Each row is a point. Each copy is the shape, with its points in the same order, turned, moved and blurred by noise. Is it also mirrored, or only turned?

Shape:
[[ 13  31  -1]
 [-29  -7  12]
 [ 37  19   8]
 [-31  -2 -45]
 [-16  -2 -32]
 [-43 -45 -15]
 [ 26  28 -19]]
Copy 1 (7 x 3):
[[ 17  16   9]
 [-21 -28   7]
 [ 38  11 -10]
 [-49  15  -1]
 [-31  10  -5]
 [-60 -31 -25]
 [ 17  30  -2]]
Copy 1 is: only turned
Copy 2 (7 x 3):
[[ -6 -16 -32]
 [-23   4  23]
 [ 27 -10 -31]
 [-49  40 -13]
 [-26  32 -13]
 [-39  45  37]
 [  1   7 -48]]
Copy 2 is: mirrored
Copy 3, 7 rows:
[[ 20  26 -15]
 [-14 -11  19]
 [ 38  11 -29]
 [-51  19 -14]
 [-30  10 -19]
 [-52 -32   4]
 [ 15  30 -35]]
Copy 3 is: only turned

Shape:
[[ 38 -25   8  30]
 [ 14   3 -30  21]
 [ 10  23  29  38]
 [ 41  22  44   6]
 [-39  -9  -2 -18]
 [  5  -7  -6   4]
 [ -7  11 -32   0]
 [-46 -22 -15  27]]
Copy 1:
[[ 23   5   5  50]
 [ 35  31 -10   8]
 [-22  39   4  30]
 [-17  19  48  30]
 [ -6 -13 -26 -31]
 [ 16   5  -4   5]
 [ 27  23 -13 -21]
 [ -1   5 -60  -3]]
Copy 1 is: only turned
Copy 2:
[[ 31  22  36  34]
 [ -9  37  12   6]
 [ -1   3 -19  49]
 [ 42   3 -28  39]
 [-17 -39   3 -21]
 [  8   1   7  -6]
 [-21  18   0 -19]
 [-46 -18  26   2]]
Copy 2 is: mirrored
Copy 3 (8 x 4):
[[ 19 -17 -20  43]
 [ -6  33  -6  33]
 [ 42   7  28  32]
 [ 60  -2   1   2]
 [-36   6  32  -9]
 [ -5   8  -3  15]
 [-20  38   1   9]
 [-45   3  36  37]]
Copy 3 is: only turned
Copy 4, 8 rows:
[[-10 -30 -18  -5]
 [-10   7 -21  21]
 [-56   3  -6 -17]
 [-27   4 -15 -55]
 [  1  36  43  10]
 [ -4   7   5  -2]
 [ -2  39  -9  18]
 [-23   9  38  44]]
Copy 4 is: mirrored

Shape (11 x 6):
[[  7  16   4   6  11 -22]
 [ 15  21 -24  -6  -5 -20]
 [-37  22  -2  -8  -1  -8]
 [ 19 -15   8  -5   8   5]
 [  8  -4  10   6   3   0]
 [ 10 -14 -35  21   3  -4]
 [ 17  23  -1  -3 -24   4]
 [  4  -1   6   2 -60  12]
 [ 18  18 -52   0  14  -3]
 [ 13  11   2  10  11  12]
 [-24  24   0  -7 -21   5]]
Copy 1:
[[  3  17  20  11   7 -12]
 [ -3   4  -2  -7  15 -29]
 [-15  37   4 -18 -15   6]
 [  0 -18  19  14   3  14]
 [  5  -2  15  12  -5   7]
 [-14 -11 -18  27  -5 -14]
 [ 23  -6   1 -18   0  -9]
 [ 23 -26   1 -29 -41  -6]
 [-13   2 -30   9  31 -20]
 [ 16   4   0  14   8  11]
 [  3  20  -2 -28 -19   6]]
Copy 1 is: only turned
Copy 2:
[[ -1   3  -9  18   2   5]
 [ 11  -4 -11  16 -28   7]
 [-27 -19   4   0  -1 -17]
 [ 10  33  -7 -14   3   5]
 [ -5  22  -4  -6   3   7]
 [-10  38  -8   8 -40   4]
 [  8  -7   5  -9 -13  27]
 [  3   5  48 -25 -15  24]
 [ -3   9 -34   9 -53   5]
 [ -7  19 -18  -7   4  20]
 [-18 -21  16 -16  -3   0]]
Copy 2 is: mirrored

Shape, 15 rows:
[[  2 -15 -26  35 -15  26   2  46  20]
 [-11  20 -23   8   3 -13  32  38 -14]
 [-21 -29 -27   2  35  29  12  -8 -19]
 [ 14  -8  23 -14  24 -11  -9  -6   6]
 [ 30 -43  -5  29  14   8  30  35 -13]
 [ 17 -26   9 -25  20  30 -11   5 -30]
 [-23  -2  23  -5  -6   4 -20  31  34]
 [-14  -5  -8  25   2  13  10  -9 -27]
 [ -6 -30   1 -18  -7 -18 -16 -13 -24]
 [-25 -42 -21 -15  -7  19  32 -11  12]
 [ 25  12 -35  20  38 -12  -1 -10  15]
 [ -8   6 -35 -13   4   9   0  51 -16]
 [ -4   8  20  -8  24  -4  11   4  16]
 [ 37  14 -22 -24   8  33   8 -15   8]
 [-16 -18 -15  38   4 -28  11   9  -8]]
Copy 1:
[[-29  -9  -3  35 -58  12   9 -12  17]
 [  7  15  15  28 -29  -8  47  19  -9]
 [ 27 -16 -10 -23  -8   4  21 -14  29]
 [  6 -13   3   3  10  30 -14  45   9]
 [-14 -51  26  30 -14   1  22  -4  14]
 [ 23 -47  10 -23 -23  29   2  24   6]
 [-38  21  -3   6 -36  35  -1  38  18]
 [  8   4  19  -6  -8  -7   3  -9  -8]
 [ 10 -10  -3 -23 -10 -22 -17  41   3]
 [-12 -16 -44 -20  -9 -11  21  -1  14]
 [ 34   0  -4  50   6  14  -7   3  12]
 [ 22  -4   6  19 -60   3  40  25   8]
 [ -4  10   0   9  12  33  17  34   7]
 [ 30 -26 -36  16 -16  39   5  11 -28]
 [-13   8  16  19  -6 -34   1   1  14]]
Copy 1 is: mirrored
Copy 2:
[[ 39  -6 -38  42 -15  12 -37 -16 -16]
 [  4  -2 -10  46  22  -7   0  13 -21]
 [ -4 -34 -36  -7  -2  28  16   4   7]
 [ 19  -5  24 -16  16   4  -5 -19  18]
 [ 56 -51 -10  31  16  18  -9  -6  -3]
 [ 37 -16  -5 -38  13  26  -2  13  -1]
 [  2  10   2  -6   0  -8 -54 -30  -9]
 [  1 -16  -2  18  -6  39   8   0 -14]
 [  7 -19  30 -16 -22   5  -2  15   6]
 [ -2 -40 -24  -8 -26  -9  14 -20 -19]
 [ 17  10 -10  35   9  10  19 -18  46]
 [ 16   5 -31  18   9  -7 -19  33 -13]
 [  3   2   9  -3  26   0  -4 -31   5]
 [ 42  24 -20 -12   0   4  39 -15   2]
 [ -4 -31  12  46  -9  15 -13  -1   7]]
Copy 2 is: mirrored
Copy 3, 15 rows:
[[ 19  -4   9   1  -6  31  23  59   6]
 [-10  28  25  -1  15 -11  48  16   8]
 [-33 -15 -28  -4  28  -8  -2  28 -19]
 [  0  -4  37  25  26  -6 -34 -11 -10]
 [ 11 -22  14  32  36  18  38  33 -23]
 [  3 -27  10 -15  28   5 -13 -15 -33]
 [-18   4  42   1  -7  33 -21  14  27]
 [-16  -2  -3  11 -14 -15  18  10 -21]
 [-17 -40  27   0   5 -29  -9  -4  -2]
 [-16 -24 -30   5  17  -2   8   9  31]
 [ 17  29  12  19  24 -34 -14  43 -12]
 [ -4  -2  32 -36  24  -1  29  23   4]
 [-11  21  18  23  24  10 -17  -3   6]
 [ 34  10 -17  -7  24  -5 -14  -1  -7]
 [-21  -6  27  33  -3 -24  18  38   5]]
Copy 3 is: only turned
Copy 4, 15 rows:
[[ 32  27 -26  41 -24   3 -39  27  -3]
 [ 21   5 -23  19 -10  23  10  22 -47]
 [-12   3 -22  14  42  27 -33  -4  -8]
 [ 10 -11   4 -21  20 -26  -3  10  -6]
 [ 42 -14 -51  37  18  -3  -8  13   8]
 [ 13 -40   2  -8  19  14 -29   2  14]
 [ -3   8  22  12 -19 -28 -25  43 -11]
 [ -4  -1 -24  17   0  10 -18 -21 -17]
 [-22 -20 -23 -25  -7  -1 -12   9   2]
 [-29  23 -20  21  15  23  -7  16  24]
 [ 35  36 -27 -26  29  -5 -13  -5 -28]
 [ 22  -4 -18   5 -10  37 -24  39 -33]
 [  7   4  15   2  19 -15   9  13 -19]
 [ 37  21  13 -22  15  29  -8  -7  14]
 [ -8  13 -52  15  -1 -15 -11   3 -31]]
Copy 4 is: only turned

Shape, 17 rows:
[[  9   8   7   6   1   4  -3  12  13   7 -14]
 [ -7  20   0 -12   2   0  13 -34  -6  -8 -15]
 [ -7  -6 -28 -12   9  10  12   5 -14   4 -17]
 [ 10  -5  -1 -10  12 -42   2   7 -14  -7  -7]
 [ 15   0   9   9  -2  10   9   3  -8 -10 -17]
 [  2  -6   8   6   8 -22   2   4 -13 -11  -1]
 [ -7   0  11  30  -3  10   5  -1 -11  -8  -4]
 [-18  -2   9  -8   9 -10   4   6  -9  -7 -13]
 [ -4  15  10   3  -4  10  13  13  -5  49 -15]
 [ 11  -9  -4  24   7  12 -12   2  -9 -14  55]
 [  3  -5 -32  26   9 -17  13  15  -9 -14  -7]
 [  5  -8 -10  -6   4   9   8  -5  12 -13  -3]
 [  8  19   2 -10  -3   6 -60   8  -9  -8 -11]
 [  4  21   4  -6  10  -2  10  15 -10   0   2]
 [-19  -5   4   0   4   9  12  16 -12  -2 -11]
 [  8  -5  -1  -8 -20 -21   9  13   0 -12  -6]
 [-20  -7   3 -12   8  -1 -35  15  -5 -11 -11]]
Copy 1, 17 rows:
[[ -4   0  -1  -6   2   3   9  10   3   4 -27]
 [  9  25  -9   2 -18  19 -13 -14 -10   6   6]
 [  6  11  20  12  13  12 -24  12 -19  17 -10]
 [ -6   4   4 -36  10 -13 -31   1  -6  -4  -2]
 [ 14   9  16  -1   0   1   2  -5   4  -7 -22]
 [ -9   6  14 -18   6 -12 -15  -9   3  -6  -4]
 [ -5  10  29   4  -2  -1  12 -13  13   0  -7]
 [-16  14  11 -11   5   1 -11 -12 -18   4 -14]
 [  3  10  11  -5 -14  -7  22  23 -16  40 -21]
 [-20  -5  15  36   6 -39  -8   1  30 -16   9]
 [ -2  10  27 -10  32   8 -17  13  18   0   5]
 [  4   0  -4  14  16   7 -10  -4  -4  -6  -9]
 [-29 -14   7   3 -37  10 -25  19   4 -21 -34]
 [ -6  28   2  -4  -2 -13  -7  13  -4   1 -16]
 [-11  17  25   4  10  -1   1  -4 -17   9 -18]
 [  3   0   8 -18  11  -4  -2   9 -18 -21  -1]
 [-38  -9  15   0  -5   7 -22  -2 -15  -7 -28]]
Copy 1 is: mirrored
Copy 2, 17 rows:
[[ 11 -13   0   8   0  -5 -10  -8  15 -15   9]
 [ -7   0  -2  -1   4 -20  39 -10  -2  -3   1]
 [  7  -4 -17 -19  -6  17  10  -6  -3   7 -11]
 [  4 -13 -24   8  -3 -27 -13   2 -24   1 -21]
 [ 14  -2  -7  20 -12   5  10  -6  -3 -11   9]
 [ -1  -6 -10  17  -3 -12 -10   7 -24  -1  -2]
 [ -2  -1  -4  23  -1  11   7   7 -10  -2  26]
 [ -9  -9  -4  -4  -1  -6   1  11 -14 -14  -6]
 [ 22  -3 -20 -10  11  -4   1  23  35 -13  20]
 [ -9  41   6  20  -9   3 -32  -7 -20  25  24]
 [  4 -11 -29  20  15  17 -10 -12 -19  13  -4]
 [  3   0  11   6  -5   5   2 -15  -2   7  -8]
 [-20  -9 -13 -12 -35 -21 -20 -33  -2 -22  31]
 [  7  17 -13   2   8  -6  -5  -5  -3 -20   0]
 [ -2  -3  -5  -2  -2  17   1  14  -4 -13   2]
 [ -4  -8 -15  24 -15  -7  -8   2   2  -6 -23]
 [-21 -20   2 -18 -20  -5 -18  -5 -15 -16   5]]
Copy 2 is: mirrored
Copy 3:
[[  2   1  -5   0  15   5   4  16  15  20   9]
 [ 19  10  10 -27  11  13   1  -9 -12  -9  -6]
 [ 19 -32 -18  -2  19  14   5  -4  -8  -1  -5]
 [ 18 -11  19  18  16  11  -1  29 -24  -4  16]
 [ 16   6  -8  10   1  19  -2   3  10  10   4]
 [  5  -2  10  19   3  15   5  13 -16   0  14]
 [ -9   8  -3  15  -1  22  10 -13   6   8   5]
 [  3 -14   6  -6   4  26   8  10 -14   7  14]
 [  5 -24  10  -8  23  -6   4 -17  22  37  16]
 [-26   9 -24  35 -23 -22   5  -2 -19  -4   2]
 [  5  -8  -9  37  28  19  13   7 -17   1 -14]
 [ 13  -3 -16  -3   0   6  14  16  -2  -2 -10]
 [-27   0 -18 -10  15   9 -40  27   8 -13  24]
 [  7  -3  -3   1  11   3  -7   5 -18  26   8]
 [  2 -21  -7   0   0  27  10  -3  -5  18   8]
 [ 11 -13  16  13  -1  14  -6  27  -3   8 -11]
 [-20 -21 -12  -9   5  24  -5  26  -6  -7  24]]
Copy 3 is: only turned
Copy 4:
[[  5  21  10  -7   6   3   9  -2  16  -8 -10]
 [-15 -11  -4 -17 -22 -10   7 -28  -3 -26  -6]
 [ -7  14 -15  21 -25   1  18   0  -5 -15 -16]
 [ -5 -24  -5  12   2 -12  18  -5  18  19 -13]
 [ 14   8  11   1  -9   1  23 -12  11 -14   4]
 [  4 -16  10   7  -4  -3  14  -8   4  13  -4]
 [ 11  11  26   0 -12   7  14 -17 -12  -1   9]
 [  2 -10   5   1 -16  14  10 -10   3   4 -21]
 [  7  39 -21  -3  16  19   7 -28  -3  -5 -16]
 [ 26   2  18  -3  -4 -19  -3  28 -36  15  25]
 [-16  10  15  23 -10 -14  38   4  -5  13  -1]
 [ -7   0   6  -1 -10  -1  11  14   2 -21   0]
 [ 21  21   9 -11 -29 -25 -27   0  33  13 -13]
 [ 13   6  -8 -14  -3  -8  23  -5  -2   3 -17]
 [  8   8   4   5 -18  22  18  -7  -7  -1 -16]
 [ -7  -7  -5  -5  -7   9  24   4  21  11   9]
 [  9   3  11   3 -29   6 -16   7  16  13 -26]]
Copy 4 is: only turned

Shape (15 x 12):
[[-31 -10 -33 -35  17 -25 -40  21  -3  -5  12 -37]
 [ 16 -22  23  13  11 -19  -9  11  -3 -32 -13  22]
 [ 30 -16  13 -41 -32  32 -11 -17 -39 -29 -32  -5]
 [ 35 -23   0   7  26  38  21  -2  22   2  23  -1]
 [  1  -2  28  -1  30  24 -19  -1 -16  14 -11  -8]
 [  5  15  28 -31 -23  12  15   9 -26   6   0 -28]
 [ 23  12  10 -48  19  -6  24  16 -15 -14 -27 -30]
 [ 18  12 -17   9   6 -22  30  16 -35   4  19  23]
 [-26 -19   2 -49 -15  -6  21  -6   5 -35 -36 -39]
 [-36  -6 -25  -4   7 -19 -16  33 -14  17  18 -17]
 [-13   2 -17 -16  20 -19  -2  31  -8  22 -33  31]
 [-21  38  23   5 -29  19 -32   0  13 -37  32 -16]
 [ 34  10  32   9 -13   3 -32 -16  27  29 -16 -24]
 [ 31 -29  37 -32 -37  21 -31  -4 -10 -16   3  25]
 [ -2  25  28 -20   5  -2  -8 -35 -18  35  16  -8]]
Copy 1, 15 rows:
[[ 17  46  43  44 -31 -47  -4  26 -33 -16   8  -1]
 [  1 -13   6 -17  -9 -30 -43   7 -29  21 -16  -5]
 [ 41   0 -16  20  20 -27  10 -10  -5  26 -42 -45]
 [ 44 -24   8 -17 -36  17 -13  -9 -23 -28 -20   4]
 [ 29  -5  -5  19  11 -18 -17  19 -12 -15 -26  31]
 [ 30  19  17  33   5  -7 -14 -24  24   2 -37   3]
 [ 31  42  31   8   4  12   1   9   0  33 -34   3]
 [-12   1   2  19 -40   1  -8 -31 -13  33   3  26]
 [ 13  48  39  -7  -9 -34  12  18  23   0 -40 -33]
 [  2  22  39  39 -35 -48  -3  -5 -17 -18   9  25]
 [-26  30  10   4   5 -22   7  -7 -38   2  -3  31]
 [ 46  24   2  13  -9 -42 -60 -21  19 -27  24 -21]
 [ 13 -22  19  29  39  13 -44  10  -6 -33  -7 -18]
 [ 26  -8 -22  20  10 -35 -33 -31 -31  -2 -46 -42]
 [  5  14 -17  53 -10  10 -31   7  14 -27 -23  11]]
Copy 1 is: mirrored
Copy 2, 15 rows:
[[ 18 -13 -10  -6  16 -20 -20 -37  10  51 -36  -6]
 [  0  15  25  -5  27  37  -8  11  -9  22  23 -21]
 [-19 -11  29 -19  30 -15 -16 -32 -54 -44  -1 -36]
 [-40  33  31  -6 -24  -9 -18  32   7  -6 -11   4]
 [ -7   8  22 -21  13  12  16  -9  -2  -9 -15  19]
 [-23 -46  10 -40   0  -2 -10  -4 -10 -17 -14 -21]
 [  0 -11  37 -51 -30  10 -17 -31 -26   5  -7 -20]
 [  0 -13 -11  -7 -21  56 -29  25 -11   6 -34 -27]
 [ 27 -33  34 -27  -6 -41 -15 -17 -22  17  11 -25]
 [  9 -31 -14  -9  18   3 -14   7   6  48 -51   2]
 [ 21   2   6 -13  -2  33  29  11 -37  34 -46 -25]
 [-52 -51  -2  24  22  -7  -3 -17   9  21  19   0]
 [-42  18 -28 -36  13  -7  30  -1 -10   0  17   7]
 [-38  11  18  -3  52  -8   1 -15 -14 -24   4 -55]
 [ -6 -20 -30 -23  -8   8  29 -11  27 -32  -8  -4]]
Copy 2 is: only turned
